Every row gives one point. Each copy is the shape, with its points in the same order, turned, moved and blurred by noise. Some copies are also mirrored. Which?

Shape:
[[ 10.1  19.7]
 [ 11.9   7.7]
 [-13.2 -18.1]
 [-24.8 -16.3]
 [ 10.7 -37.0]
 [  3.1  11.4]
 [ 27.0  -6.4]]
Copy 1:
[[ 27.4  -6.2]
 [ 22.5   5.8]
 [-17.3  -2.0]
 [-21.6 -11.9]
 [-22.1  27.1]
 [ 18.7  -4.6]
 [ 15.5  25.5]]
Copy 1 is: mirrored
Copy 2 (7 x 2):
[[ 15.5   2.5]
 [  5.6   4.8]
 [-24.8 -19.3]
 [-23.3 -31.4]
 [-42.6   5.5]
 [  7.2  -2.5]
 [ -9.0  18.9]]
Copy 2 is: mirrored
Copy 3, 7 rows:
[[-12.3  19.8]
 [ -3.9  12.8]
 [  0.0 -20.7]
 [-12.0 -30.8]
 [ 28.6 -14.9]
 [-12.6   8.5]
 [ 17.0  14.3]]
Copy 3 is: only turned
Copy 4 (7 x 2):
[[-26.2  12.9]
 [-19.6  -0.6]
 [ 17.9  -1.7]
 [ 23.5   4.1]
 [ 10.0 -34.0]
 [-13.2   6.5]
 [-21.1 -18.1]]
Copy 4 is: mirrored

Shape (5 x 2):
[[ 22.5  16.8]
 [ -2.1   0.5]
 [-19.4 -21.7]
 [  3.4 -29.2]
 [  9.1  22.9]]
Copy 1:
[[ 16.2  15.6]
 [ -3.3  -5.1]
 [-15.5 -28.5]
 [  9.3 -33.2]
 [  4.8  17.8]]
Copy 1 is: only turned
Copy 2, 5 rows:
[[ 22.9  -5.4]
 [ -5.6   3.1]
 [-35.3   0.5]
 [-24.7 -20.6]
 [ 17.5   9.4]]
Copy 2 is: only turned
Copy 3 (5 x 2):
[[-20.2   4.8]
 [  9.8   7.1]
 [ 36.9  -0.2]
 [ 26.3 -20.7]
 [-13.3  14.5]]
Copy 3 is: mirrored
Copy 4 (5 x 2):
[[ -0.2 -31.8]
 [ -3.0  -3.4]
 [  5.1  23.9]
 [ 25.7  10.7]
 [-15.4 -25.4]]
Copy 4 is: mirrored

Shape:
[[-20.1   5.6  18.7]
 [-11.8   8.8  -0.6]
 [ -0.3  25.9 -16.6]
 [ 20.0 -34.8  19.4]
 [ 14.1 -16.2   4.8]
 [-16.4   9.8 -31.1]
 [  1.3  13.3 -18.9]]
Copy 1, 7 rows:
[[ -7.8  25.1  -0.5]
 [ 12.5  17.2  -1.5]
 [ 34.4  13.7  10.7]
 [-23.4 -28.0   1.0]
 [ -2.0 -17.2   3.4]
 [ 38.7  12.2 -16.5]
 [ 30.8   3.9   2.0]]
Copy 1 is: only turned
Copy 2 (7 x 3):
[[ 12.4  -6.4  28.2]
 [ -1.3   8.2  15.5]
 [-23.9  12.6   6.4]
 [ 42.5 -10.3 -19.7]
 [ 20.5  -0.5 -14.0]
 [-10.4  36.5  11.5]
 [-12.5  17.1  -0.4]]
Copy 2 is: mirrored

Shape:
[[ 21.0  12.3   0.7  -0.6]
 [-10.8   1.2 -30.8  -8.8]
 [-15.6  23.8  -5.9 -26.1]
 [-13.2  18.5 -21.7  -4.2]
 [ 15.8 -13.8  -1.4  28.5]
 [  4.1 -14.9 -25.7  21.3]
 [ 15.0  -2.1  -1.5  38.6]
 [-20.9 -15.0 -18.9   5.4]
 [ 20.1  16.0  13.4   3.0]]
Copy 1:
[[  7.0  -8.2   4.7  -8.2]
 [-25.2  14.8 -17.0 -15.9]
 [  3.6  30.2 -18.6   0.1]
 [-16.6  25.6  -3.3 -11.4]
 [-23.6 -26.8  14.3   3.4]
 [-39.0 -13.6   2.5 -16.2]
 [-23.3 -22.9  28.3   1.8]
 [-40.2   4.0 -14.1   0.4]
 [ 14.6  -9.6  11.7   4.6]]
Copy 1 is: mirrored
Copy 2:
[[ 12.0  -2.5 -17.8  -4.3]
 [-22.0 -26.4  -2.1 -13.2]
 [-13.1 -25.3  -3.3  24.7]
 [-27.5 -16.0 -11.5   2.3]
 [  0.5  21.2  -1.2 -31.0]
 [-15.9   1.3  -0.7 -36.5]
 [ -3.6  25.9 -10.6 -28.1]
 [-29.2  -8.5  18.0 -18.3]
 [ 14.0   6.9 -15.6   4.9]]
Copy 2 is: mirrored
Copy 3:
[[ 13.8  11.2   6.9   9.2]
 [-23.0  22.6  22.4  23.5]
 [-27.6  29.6   4.1  -6.2]
 [-18.8  27.9   1.9  14.9]
 [ 14.5 -19.4  12.0  34.8]
 [ -2.8  -0.7  17.2  43.2]
 [ 18.3  -9.9  -4.1  37.0]
 [-35.2  -3.2  15.0  28.4]
 [ 15.6   6.1  -0.2  -3.5]]
Copy 3 is: mirrored
Copy 4, 9 rows:
[[ 12.7   5.0  18.5   4.9]
 [  5.8 -33.6  -0.2   8.6]
 [  1.7 -29.9  26.4 -15.9]
 [ -6.2 -29.1  20.7   5.5]
 [ -1.2  20.8  -7.1  23.3]
 [  0.3  -8.5 -15.6  32.2]
 [ -7.5  21.5   3.3  34.6]
 [-15.7 -20.2 -17.0   5.9]
 [  6.5  17.0  27.3   1.6]]
Copy 4 is: mirrored

Shape:
[[  2.1   4.8  32.9  26.8]
 [-24.6  -4.5 -13.3   1.5]
 [ -2.8  21.6  -2.6  17.5]
 [ 10.9 -18.1 -18.8  24.8]
 [ 17.0   6.1  25.8 -28.2]
 [-19.7  22.3   0.4  24.0]
 [  0.8  17.9 -14.9   1.9]]
Copy 1 (7 x 4):
[[ 28.7  22.3  -0.1 -20.8]
 [-19.3   6.6  14.0  10.7]
 [ 15.1  21.6   1.5  16.1]
 [ 18.2  -8.3  33.2  12.1]
 [ 14.8 -13.3 -37.0  -5.5]
 [  7.0  38.1   5.6  10.6]
 [  7.2  15.7  -4.1  31.7]]
Copy 1 is: only turned
Copy 2:
[[ 26.1  -7.0   0.3  25.5]
 [ -8.4  -3.7  27.2 -13.5]
 [ 19.9  -4.2   3.1 -14.8]
 [ -1.9 -42.8   6.3 -10.4]
 [-14.1  16.8 -26.5  16.1]
 [ 31.4  -0.7  19.6 -13.3]
 [  3.0  -4.1  -2.6 -23.3]]
Copy 2 is: mirrored
Copy 3:
[[ -6.1  -0.3  34.0 -19.2]
 [ -5.4  15.6 -22.8 -19.3]
 [ -1.7 -21.2  -0.8 -27.1]
 [-32.2  -8.9  -7.1  13.3]
 [ 38.8  -1.5  10.5  -1.3]
 [ -8.9  -4.5  -1.3 -38.4]
 [  2.8 -18.8 -23.4 -16.6]]
Copy 3 is: mirrored
Copy 4 (7 x 4):
[[-29.5 -30.4   9.1 -10.9]
 [  1.4   0.9 -13.5  24.1]
 [  8.4 -25.0   4.3   0.9]
 [ -4.6  -6.6  32.1  28.6]
 [-11.9  17.5   7.5 -33.2]
 [  3.6 -34.0 -11.9   7.3]
 [ 17.5  -6.9   3.4   4.0]]
Copy 4 is: mirrored

Shape (9 x 6):
[[-18.4  -1.4 -20.6  11.6  32.9  20.6]
 [-12.4  16.4  20.4  43.5   1.3  19.6]
 [-23.8  -1.7  14.1  16.8  -7.8  -4.8]
 [  1.8  20.0  -7.5  -2.8  16.5  -7.0]
 [  6.4 -25.3   1.5  17.6  16.0  -9.3]
 [ 15.8 -28.1  24.8 -15.8 -22.4  23.0]
 [-22.8   4.1  32.0   7.0 -25.5 -22.1]
 [ -0.6  12.9  -7.2 -13.0 -20.1  14.2]
 [  3.3 -17.5  31.4   6.6  15.8 -17.1]]
Copy 1, 9 rows:
[[ 11.5 -31.2 -38.2  -7.5 -14.4   3.4]
 [ 23.7  14.7 -30.6 -16.8  23.8  24.9]
 [ 10.1   5.2 -14.5  -0.1  25.6  -7.1]
 [-15.1  -7.3 -12.7 -21.0  -9.4   0.4]
 [-12.5  -7.3 -23.0  26.1   6.8   8.2]
 [ 21.2   3.1  35.0  29.9  -1.7  14.0]
 [  2.8  17.3   6.2  -2.1  41.6 -15.6]
 [ 16.4   9.8  10.1 -12.5 -14.5  -9.6]
 [-17.3 -10.6  -0.1  15.9  28.8  13.8]]
Copy 1 is: mirrored
Copy 2 (9 x 6):
[[-22.8  20.3  -1.7   7.7  30.2  26.1]
 [ 21.8   2.2  21.2  -9.4  44.8   0.3]
 [ -5.0   3.3  13.8  -1.8  23.7 -22.7]
 [  1.3  25.0 -11.9  -2.9   1.0   4.9]
 [ -1.5  -4.3   0.7  33.4  14.1  -0.1]
 [ -7.4 -29.3  37.0   5.0 -23.1   0.9]
 [  6.5   5.4  22.9  -4.1   8.6 -49.5]
 [-13.8  -4.6   1.1 -27.5  -7.4   0.0]
 [  9.1  10.9  18.8  32.3   0.0 -17.2]]
Copy 2 is: mirrored
